Each row is a point. The last column is the point's height on a tilted bowl or saddle (a function of degree 2), plus a little noise. Along how many of its main directions does it bend up, bend down or stay straight?
(in the rows, 128 means zero)

Points, 15 rows:
[[107 181 164 137]
 [151 122 174 164]
 [ 88  57  83 103]
 [143  42 218 238]
 [ 88 152 182 126]
 [180 137  82 109]
 [188 144 125 141]
 [106 165 154 123]
 [187 130 156 186]
 [162 122  87 100]
 [122  86 104  84]
 [191 106 109 113]
 [ 88 142 110 124]
 [163 139 101 108]
 [111 113 116  97]]
Directions: 1 up, 0 down, 2 straight

Points:
[[117  77 102 127 151]
 [143 116 150  75 138]
 [128 129  82 133 149]
 [108 140  24 103 228]
 [105 133 145 162 124]
 [148 222 161  73 149]
 [142 146 129 182 125]
 [125  99  64 157 172]
 [177  66  79 164 205]
 [177 133 146 163 136]
 [104  58 123  94 147]
 [115 142 194 111 124]
 [126 144 117 101 131]
 [114 171  48 140 163]
 [194  88 151  83 174]
 [ 62 177 153 148 133]
 [127 124 102 181 139]
 [196 120 143 120 154]
 [151  72 142  54 159]
 [154 141 122 120 129]
 [132 191  82 111 148]
 [188 167 101  38 232]
 [167 124  88 165 153]
 [ 84 161 120 153 124]
 [100  91 113  82 147]]
Directions: 3 up, 0 down, 1 straight

Points:
[[137 116  62 165 136 189 177]
 [105 115 153  48 121 151 155]
 [155  80 157 158 127 144 160]
 [138 110 137 174 173 133 166]
 [134 195  76 160 140 123 165]
 [162  88 121  73  97 138 148]
 [160 144 149 149 159 158 156]
 [127  53 127 149 140  87 161]
 [ 57 128 150 125  42 133 176]
 [105 101  79 143  97  46 177]
 [ 76 119 112 101  58 244 178]
 [113 137  96 124  60 111 152]
 [ 47 203  71 115 151 142 188]
 [136 146 112 139 102 118 142]
 [146  60 115 130 123 116 154]
 [ 92 179 130 103 161 153 155]
 [ 89 136  88 115  92 138 151]
 [ 82 131 142  77 180 112 166]
 [124 139 103  93 142 105 149]
 [ 73 117 160 145 139 138 160]
 [126 140 102  87 199  72 177]
 [120 143 162 146 154 134 150]
 [123 132 158  78 146 132 148]
 [126 143  74  13 196 144 197]
 [118 109 122 200 139 118 166]
 [145 133  37 153 143 132 185]
 [101 128  78 115 101 107 155]
 [147 155 117 159 114 142 143]
 [116 121  93 165 173 124 171]
 [ 97 116 132 133  60 216 161]
 [121  72 123  65 136 110 148]
 [ 95 168  52  55 126 194 178]
 [148  92 116  88  98 111 143]
 [118  90  88 145  86 200 166]
 [ 10 210 128  85 170 133 209]
 [122 182  50 104  72  95 175]
 [176 127 136 181  72 149 157]
 [175 233 150 170 169 176 171]
 [132 159 155  65 146  90 154]
 [ 88 133 156 202 107 119 162]
 [154 191 120 191  75  86 165]
 [116 118 171 164  83 112 156]
 [120  62 154 148 131 166 168]
 [144 114 133 214 132  80 175]
 [ 95  79 156 134  73 111 165]
 [159 177 116  76 169 150 164]]
Directions: 5 up, 0 down, 1 straight

Points (73 x 9):
[[130 154  89 161  79 194  78 157 187]
 [122 161 140 157 157 109  88 166 140]
 [142 140 141 157 113  83  57 112 168]
 [120 118 119 108 167 156 101 134 125]
 [130 108 185 172 104 143 162 136 145]
 [183  98 163 126  82 129 163 136 169]
 [ 88  92 125  96  90 168 138  60 147]
 [116 183 172 131  72 203 114 159 161]
 [114  90 164 149  91 176 235 239 177]
 [145 179 106  91 167 119 158 153 143]
 [118 120 204 174 188 143 153 183 161]
 [151 111  98  96 176  22  45 138 187]
 [ 54 106 132 150 103 114 194 173 144]
 [122  72 160 187 152 132 144 117 147]
 [133 117 137 166 136 126 169 174 129]
 [157 133 114 102 176  72 197 195 180]
 [159  97 197 148 104 154 111 149 169]
 [175  63 174 124 133 141 149 165 174]
 [ 52 143 105  60 173 111  81 173 156]
 [ 75 151 129 233  44 138 134 133 181]
 [211 116 167 134  56 144 113  99 220]
 [101  52 116 110 192 162 123 112 137]
 [140 158 121 175 110 220 108 154 180]
 [ 45 164 101 176 102 135 130  63 191]
 [116  82  88  98  79  93  89  60 165]
 [140 181 187 172 153 168 131  79 183]
 [156  69 152 119 126  52 157 140 177]
 [105 204 116 122 142 226 112 136 180]
 [150 166 121 182  98 129  58  90 191]
 [ 89 113 196 133 117 174  99 147 160]
 [154 143  66  96 111 110 175  30 199]
 [163 145 160 130 174 134  81 174 156]
 [142  68  93 185 148  69  76 136 156]
 [163  81 187  87 166  39 118 156 199]
 [155 100 140  69 148 118 164 189 155]
 [168  48 133 100 126 107 141 153 164]
 [ 65 175 178 123 112 165 153 184 127]
 [133 125  79 106  84 119 169 138 140]
 [189 108 121 108 111 140 119 101 156]
 [157 144 188 130  85  75 147  57 213]
 [ 94 155 144  97 187 144 128 155 135]
 [150 134 134 131 114 139 146  71 151]
 [143 112 130 158  84 137 181 131 141]
 [ 72 168 157 133  88 126 168 165 124]
 [101  90 103 191 125 190 140 183 168]
 [163 154  83 111 165 212 151 129 170]
 [155 104 150 192  81 162 163 150 156]
 [153  71 181 123 168 188  66 151 193]
 [173 134 128 101 130 142 111 149 142]
 [143 119  65 113 112 115 102 151 145]
 [129 114 102  77 128 164 177 156 126]
 [ 99 136 158 152 105  36 142 113 175]
 [159 189  84 164  91 173 197 147 163]
 [100 106 107 175 154 124  44 108 158]
 [ 86 148 172  50 145 117 138 132 144]
 [145 132  81 105  77 172 161  83 159]
 [206 192 171 115  96  89 134 184 193]
 [102 128  91 203  65  93 152 130 164]
 [ 59 127 167 164  99  96 136 164 148]
 [159  66  92  77 147 107 135 132 141]
 [129 147 145 199  84 188 136 107 168]
 [151 111 112 128  91 170 133  49 171]
 [ 65 120  95  87 169 133  96 153 130]
 [147 133 175 128 121 157 158 101 151]
 [109 108 122  81 147 147 101  65 130]
 [130 155 141 165  50 148 135 170 145]
 [166 117 150 178 101 141 172 146 146]
 [ 90  63  51 222 164  65 153  71 183]
 [138 178 108 141 143 150 144 120 136]
 [107 154 132 146 146 112 128 119 126]
 [117 141 103 156 207  41 116 109 148]
 [153 121 131  88  73 143 169 243 163]
 [158  98 110 102 176 146 121  90 130]]
Directions: 6 up, 0 down, 2 straight

Points:
[[147  68  92 151 137 127 109 122 144]
 [ 91  63 165  43 122 151 156 124  68]
 [112  93 157 129 119 169 131 160 144]
 [ 81 126 110 107 117 124 144 129 140]
 [107 107 134 134 157 175 112 156 154]
 [113 140 103 155 127  65 138 163 118]
 [169  54 166 142 218  98 170  70  76]
 [ 88 124 104 161 185 151 133 146 154]
 [119 112  89 104 125 170 174 115 134]
 [ 79 117 177 100  84  98  66  88  85]
 [134 228 181  80 198  95 156 117  24]
 [ 82  75 145  70 131 193  44 136 148]
 [ 98 105 146 126 205  66 145 150  56]
 [127 184 166  83 105 140 175 204  50]
 [134 121 104 168 100  83 142 126 134]
 [101  78 125 147 147 124 140 139 138]
 [ 97 112 142 168 128 114 124  59 124]
 [132  81 110 112 128 181 115  81 139]
 [ 51 188 138 105  65 157 127  97 105]
 [ 81 241 115 143 202 149 123  80 111]
 [ 92 170  98 100 102  68 103  98 139]
 [ 89 140 116 132 160 212  77 120 163]
 [106 118  89  75 123 113 152 185 111]
 [ 81 111  97 163 101 210 160  90 133]
 [100  91  87 159 143 163 132 169 162]
 [178 144 172 123 154  17  61 161   9]
 [114 127 133 118 132 114 146 106 125]
 [101 143  38  87 106  76 115 123 163]
 [199 131  67 109 174  81  63 159 114]
 [101 141 137 136  52  63  97 121 112]
 [137 160 137 118 165 113 102 122 125]
 [162 104 149  91  92  77 143 178  56]
 [168 173  68 185 144 167 118 120 144]
 [120 138 104 169 118  88 192 105 114]
 [ 95  69 125 138  84 166 133  87 129]
 [207 147 167 119 122 189  71 144  92]
 [ 91 112  38 175 120  19 124 167 104]
 [136 149 129 117 103 165 115  97 137]
 [170 142  47 119  63  98 200 179  57]
 [158 201 172 116 151  94 138 100  74]
 [ 86  84 175 105 121 136 152  69  83]
 [ 80 126 144 182  81 153 109  68 129]
 [141  67 134 201  66  85 131 116 118]
 [125  88 163 164 135 134 167 121 139]
 [ 73 156 100 189 120  32 101 158 113]
 [ 95 144 132 108 185 116  86 123 129]
 [166 147 123 112 162 118 102  53 128]
 [110 153  98  54 127 120 188 178  77]
 [105  72 172 131 168 144 120 186 116]
 [ 85  32 157 166 192 155 104 131 113]
 [130 131 112 161 102 149 100 101 163]
 [153 104 138 101 165 144 124 136 116]
 [ 71 151 116 213 111  95  72  78 151]
 [154 164 162 107 162 164 222 140 110]
 [108 141 181 171 249 203 143  67 131]
 [108 150 189 113  92  52 114 141  38]
 [ 92 155 138  84 152  71 129 155  75]
 [137 139 116 162 105 144  72 126 176]
 [119  72  97  82 124  89  64  54 108]
 [174 138 158 147 123 135 122 199 115]
 [156 131  63 141 143 152  86  69 175]
 [110  97 154 154  35 171 131 186 140]
 [136  78 155 157 126 180  95 158 153]
 [151 158 127 201 123 175 195 122 135]
 [136  64  42 116 117  51 121 117  91]
 [108 100  91 125 127 148 116 143 165]
 [162  65 120 137 187  47 115  79  43]
 [130 122  94 181 131 120 101 100 169]
 [165 132 130 140 103 142 137 199 121]
 [123 192 172 181 154 177 100 154 108]]
Directions: 1 up, 5 down, 2 straight

Points (78 x 9):
[[129  53 157 179 114 131 141 118 150]
 [181 200 157  92 160 161 129  93  90]
 [216 142 179 122 161 160 142 101  74]
 [141 219 105 155 136 120 119 158 180]
 [165 148 169 111 150 195 160 101 103]
 [102  62 122 129 162 151 136  84 124]
 [209  90 147 137 152 123 150  76  89]
 [ 75 113  77  94 119  97 135 161 145]
 [175 132 121 132 223 178 129 133  84]
 [ 97 114  45 112 129 114 157 109 151]
 [102 167 161 105 122 119 114  95 179]
 [128 187 140 175 121 188 125 196 186]
 [133 127 148 126 163 112 154 129 131]
 [111 130 176 183 190 142 137 104 101]
 [ 89 142 104 169 182  72  62 135  72]
 [164 143  97 160 205 146  26 201  65]
 [212 127 148 122 143  55 116  58  86]
 [122  77 118 112 127  79  91  90 120]
 [144 100  79 142 166 149 122 196 153]
 [ 80 159 100 155 152  99 129 109 131]
 [101  94 135 126 187 126  98 100 122]
 [137 126 133 164 143 203 120  82 110]
 [101 141 166  80 180 123 157 188 163]
 [116  86  92 145 129  87 114 183 116]
 [133 172 181 177 154  79 140  42 124]
 [118  93 123 103 165  57 127  93 118]
 [ 65 158 171 133 147 161 159 122 122]
 [185 158 145  97 183 178 161 108  71]
 [185 140  72 124 147 132 163 105 114]
 [148  91 111  95 134 132 129 161 154]
 [160 131 160 167 142 146 130  44 120]
 [179 156 115  75 126 121 127 137 144]
 [160 111 157 163 102 126 128 131 159]
 [160 120 169 122 148 101 141  98 141]
 [ 81 142 139 121 120 120  93  97 165]
 [ 98 103 128 133 109 181 103 135 159]
 [115 106 103 143 124 141  90 163 140]
 [149 161  93 122 119 171 161 137 162]
 [ 75 165  73 127  58 148 111 151 239]
 [171 114 157  74 127 186 102 151 148]
 [ 80 170 168  87 138 100 139 110 156]
 [194 149 150 157 112 139 152 112 130]
 [121 126 137 137 115 147  93 163 160]
 [126 148 116  96 161 105 155 134 143]
 [182 138 105 171  72 131 177 102 181]
 [173 130  45 145  63  71 159 124 204]
 [120 109 149 173 132 143 103 134 144]
 [ 99  71 165  95 112 112  79 172 160]
 [161 106  27 158 165  79 105 133  97]
 [103  93 184 194 106 105 121 104 167]
 [120 133 109 108 205 114 132  88 108]
 [171 139  87 155 169 180 107  74  64]
 [ 58  13 170 249 112 156  76 118 117]
 [137 146 130  72  68 205 113 170 186]
 [102 157 113 176 115  97 112 106 167]
 [214 139 104 149 120 147 153  86  86]
 [137  82  90 107 160 184 168 115 117]
 [122 185 112 116 181 113 138 132 129]
 [141 107 126 116  93 110 186 118 167]
 [127 146 110  82  85 120 146 166 195]
 [123 104 151 202 100  81 124 101 150]
 [119  97 100 137  46 130 127 101 198]
 [ 92 133 137 116 112 149 103  73 170]
 [161 154 134 223 203  99 112 122  47]
 [155 152  85 148 106  90 122 165 166]
 [138 158 125 110 152  84 216  32  86]
 [112 158 144 109 175  83 130 125 124]
 [109 146 188 150  91 178 167 154 182]
 [204 109 130  89 187 121 118 128  98]
 [143 122 232 119 142 118  50 130 201]
 [139 109  99 191 153  99  90 154  92]
 [127 106 152 102 134 144  99 134 162]
 [152 200 164 161 124 177  14 123 148]
 [ 74 125  78  93 142 125  89 157 141]
 [153  71  71 118  83 129 114 141 132]
 [123 102 115 170 132 127 106  96 132]
 [111 150 168 110 112 131 142 166 178]
 [204 167  92  85 136  70 185 137 133]]
Directions: 2 up, 3 down, 3 straight

Points, 68 rows:
[[123 116  43  70  85 135 171 104 104]
 [ 40  30  81 104  75 112 136  58  69]
 [ 75  97 131 158 100 188 151 181  95]
 [164 139 179 149 178 144 126 128  82]
 [140 122 165 155 130  60 123 147 117]
 [159 119 115 166  75  87 101 106 127]
 [200  95 186  27 111  69 114 165  29]
 [155  81 181 113 142 156 102 147  72]
 [173 103  74 115 168  87  89 187  88]
 [175 118 126 139 118 138 163 136 119]
 [107 100 116  92 152 174  97 212  66]
 [ 81 131  76 125 133 175  78 123 102]
 [112  89 156  74 116 181 107 149  74]
 [113 177 177 156 168 174 119 113  69]
 [ 41 103 157 211  80 124 158  84  99]
 [182 125 137 121 137 145 148 159 103]
 [ 60 179 187 138 163 106  86 184  69]
 [108 152 122 197 139  99 160 128 129]
 [146  93  82  99  98 126 194  71 109]
 [147 125  94 142 115 176 114  93 120]
 [ 78 105  74 132 144 160  97 194  93]
 [140  74 127  91 172 148 225 128  80]
 [186 163  87  80 132  72 137 131  99]
 [129 191 110 202 136  55 143 130 117]
 [ 91 180 205 199 190  87 122  93  46]
 [142 206 103 122 104 100 101 134 106]
 [156 121 107 131 134  97  52 159  97]
 [136  73  95 164 110 123 238 184  74]
 [124 166 150 136 132 108 124 112 120]
 [107 157 107 108 133 114  73 151 107]
 [165  63 145 171 147 100 107 105  97]
 [153 140 133 140 136 102 108 118 123]
 [ 65 153  81 185 103 151 176 194 112]
 [104 121 140  50 118 196 135 111  70]
 [ 84  59 104 131 193 106 129 170  86]
 [167 139 123 177  71  94  71  96 108]
 [119 188 111 110 100 189 108  94  82]
 [122 129 111 111 189  78 148 175 106]
 [110  83 112 142 141 139  78 118 111]
 [159 168 111 132 164 131 115  85 110]
 [138  97  71 159  65  99 181 177 113]
 [126 118  99 132  82 128 141 136 137]
 [172  57 191 105 132  77 183  76  55]
 [158 103  93 124 128 199 160  97 113]
 [ 41 116  82 123 153 167 129 190  88]
 [ 91 142  98 134 121 151 178 162 125]
 [185  75 140  33 122 174 159 100  52]
 [100  60  75 197 100  86 136 108 108]
 [116  92 111 134 113 107 155 192 120]
 [ 57  89 175 245  40 105 148 128  89]
 [ 83 153 135 110 165 108 109  91 104]
 [ 84 184 117  87 150 133 129 176  94]
 [144  98 176 125 108 146  75 118  83]
 [117 115  56 137 124 127  93 159 120]
 [104 176  76 127  99 109 101 117 127]
 [124  83  94 125 131 112  98 159 117]
 [117 121 107 191  92 180 212 153  99]
 [147 172 119 150 123 111 115  66 116]
 [148  70 185 125 118 112  70  63  66]
 [154  83  46  78 205 120 145 116 101]
 [110 177 126 175 119 190 159 164  97]
 [128  86  82 100 102 169 133 147 108]
 [164 157  79 146 168  64  60 144  87]
 [181 105 152 103 149 179 154  86  89]
 [183 142 224 198  59  99 112 111  60]
 [100  52 155 177 128 105  77 144  84]
 [128 148 157 132 137  93  83 183 101]
 [124  94 101 104 144 156 177  59 114]]
Directions: 0 up, 7 down, 1 straight

Points (73 x 9):
[[128  80 125 109 174 136  51  77  78]
 [136 170 135 179 138  99 141 179 117]
 [159 120 130 103 117 109 147  89 118]
 [120 133 171 106 101 179 110 119 111]
 [139 147 169 188 156 127 142 140 107]
 [153  80  92 145 147 144 143 164  92]
 [170 118 174  93 136 164 122 189  98]
 [138 123 174 140 132 110  81 138 123]
 [136 169  99 148 127  79 123 147 129]
 [163 136 154 111 156 134 136 165 123]
 [140 115 125  90 112 172 185 104  77]
 [134 117 108  97 106 102 126 134 117]
 [155 122  96 139 145 162 125 135 117]
 [122  64  66 118 129 192 121  85  53]
 [167 136 115 151 103 175 146 102 100]
 [161 153 190  60  64 117 121 116 108]
 [144 123  74 125 112 116 177 176  93]
 [132 132 110 113 115 182  93 207  92]
 [152 130  88 174 122 128 124  60 104]
 [115 132 157  91 132 145 184 179  81]
 [117  94 167 153 185  91 128 112  82]
 [198 101 132 110 178 134 141  94 109]
 [ 82  63 106 164  82 102 192 177  26]
 [134 159 115  89 142 195 119 159 106]
 [132  74 115 121  97 156 132  85  77]
 [159 109  99 131 101 116 146 166 110]
 [187 109 100 159 160 139  94  73 101]
 [162 160 204 133 111 128 117  65 104]
 [ 94 155 121 128 138 191 125 120 110]
 [101 135  94  99 152 131  97  86 118]
 [ 98 162  73 148 146 148  89 128 124]
 [140 127 135 146 146 119 105 189 119]
 [149 156 137 173 132  98 137 149 128]
 [ 84 141 148 154 114 187 168 152  71]
 [122 147  95 156  95 135 143  60 100]
 [187  80 105 119  77 118 150 135  89]
 [149  61 130  96  81 120 123  93  78]
 [167 104 170  92 144 144 120 132 109]
 [ 94 150 143 112 122  62  79 123 114]
 [168  81 121  89 118 102 117 125 109]
 [ 67 145 124  96 154 105 124 172  81]
 [ 67 104 207 137 132 156 159  73  37]
 [158 122  89 138 135 180 111 169 102]
 [102 129 182 109  83  65  89 141 119]
 [110 108 106 111 137 157 107  66 103]
 [ 93 151  74 180 133 168 127  89 104]
 [155 121 120  94 139 133 175 124 112]
 [126 140 132 172 156 102 141 124 120]
 [116 135  80 121 152 127 103 172 112]
 [138 108 106 168 143 179 128 101  97]
 [116  97 185 219 150 146 162 119  46]
 [122  58 159 167  97 108 142 115  74]
 [154 164 138 157 144 144  43 157 119]
 [110 116 109  88 116 117 100  77 106]
 [131 159 173 140 142 121  89 111 129]
 [ 83  93  79  92 166 104 140 109  69]
 [151  54 178 109 147 133 150  77  55]
 [ 60 135 148 141 151 170 176 113  57]
 [ 92 107 152  76 104 114  93 140 100]
 [136 165 213 119 116  88 159 172 111]
 [116 125 144 145  97 128 102 126 124]
 [ 98 124  87 101 145 104 148  71  93]
 [147 102  87  89  73  87  71 145  94]
 [151  95  46 114 134 147  75 192  73]
 [130 162  96 156 157  82 178 102 117]
 [163 155 111 169  97 119  75  87 119]
 [191 119  69 118 128 135  94 249  66]
 [150  88 131 181  40 160 102 169  72]
 [176  68 104 101 102  75 135 119  95]
 [115 130 186  65 163 134 174  83  65]
 [134 146 131 117  90 140 144 173 111]
 [ 75 123 190 159 146 140 113 169  81]
 [163  92  70  49 165 149 154 139  84]]
Directions: 0 up, 6 down, 2 straight
